Every row gives one point. Before rounding, the points of a table are all equally far from one centre. They may lie mostly on one side of it. Write the centre, to within rounding.

Points, 10 rows:
[[-18 -55  -3]
 [-60 -16   2]
 [-54 -10   6]
 [  8 -40 -16]
 [-35  -6 -61]
 [-42 -10  14]
 [-50  -8   9]
 [-18  -1  12]
 [-54   4 -43]
 [ -2 -52 -17]]
Centre: [-28 -20 -23]

Points:
[[-12 -48  -3  22  10 -13  17   4]
 [-15 -45 -25 -60   1 -45  34  14]
 [  8 -17 -48 -24 -38  -3  75  -5]
 [ -6 -69   3 -15 -22 -23  -1  28]
 [-10 -46 -69 -18 -14  18  40  19]
 [ -2 -18 -14 -57 -68  17   0  -7]
 [-25 -36 -23 -50   6  20  62  -4]
 [ 27 -68 -30 -14  26   9  29   4]
 [ 38 -18 -35  -1  10  11  68  28]
 [ 11  -8 -50 -20  -9 -46  51 -13]
 [ -5 -45 -39   1 -20 -23   7  53]
 [-15 -12 -48  20 -11  -1  48  23]
 [-33 -13 -28 -55  -4 -41  18 -10]
 [ 14  14 -57 -12   6  33  38  33]
 [  1 -31 -76 -15 -40  -5  31  22]]
Centre: [ 11 -16 -17 -29 -12   1  19  11]

Points (19 x 14):
[[ -8 -44  -9  31  54 -40 -28   4 -42  26   3  26 -57  -3]
 [-18 -34 -21  23  88 -22 -15 -19 -17  50  -6  17   2 -19]
 [ 15 -29  -4  23  55 -29  -9  -3  -9  63  16  48  19  -8]
 [-18 -39 -17   0  52 -17   4 -34  27  13 -33  57 -34 -21]
 [ -1 -22 -50 -18  16 -12 -41 -29  -6  38  -6   3 -42 -32]
 [-10  17   7  -6  59 -26 -10  -5 -29  32  11  71 -41 -16]
 [  4 -12 -60  -7  61 -15  19 -33  15  41 -12  41 -22   3]
 [  6 -63 -31   2  69 -54 -48   9  -4   9  -2  32  -5   3]
 [-10 -30   7  21  68 -10 -27 -17 -59  41 -14  46 -29 -14]
 [-24  -5 -23   1  57 -28 -39   7  24   6 -23  81 -16 -21]
 [ 10  -3 -19   3  59 -24 -69 -34 -21  15 -13  60 -38 -10]
 [-28  -4  -1  -6  61 -29 -17  19  -4  34  -7  48 -48  26]
 [-47 -45  -5  10  46  13  -1   7 -23  31   0  42 -28 -36]
 [ 31 -38 -45  15  78 -29   1 -41  19 -15  23  20 -14  -4]
 [-14 -44 -45  -5  63  -8 -11 -13 -17  28  17  53 -17 -46]
 [-23 -56  10  39  65 -12 -13 -30   5  -2   4  44  12 -32]
 [-41 -42 -20  10  54   0  -8 -10 -52  24 -20  64 -21 -26]
 [-27 -29 -35  12  43  26 -14 -26 -55  49   3  33 -19   7]
 [ 20   7   9  -2  66 -25 -29 -28 -11  30  -7  18 -63   5]]
Centre: [  7  -5 -17   8  30  -7  -8   0 -19 -12 -11  20   0  -2]
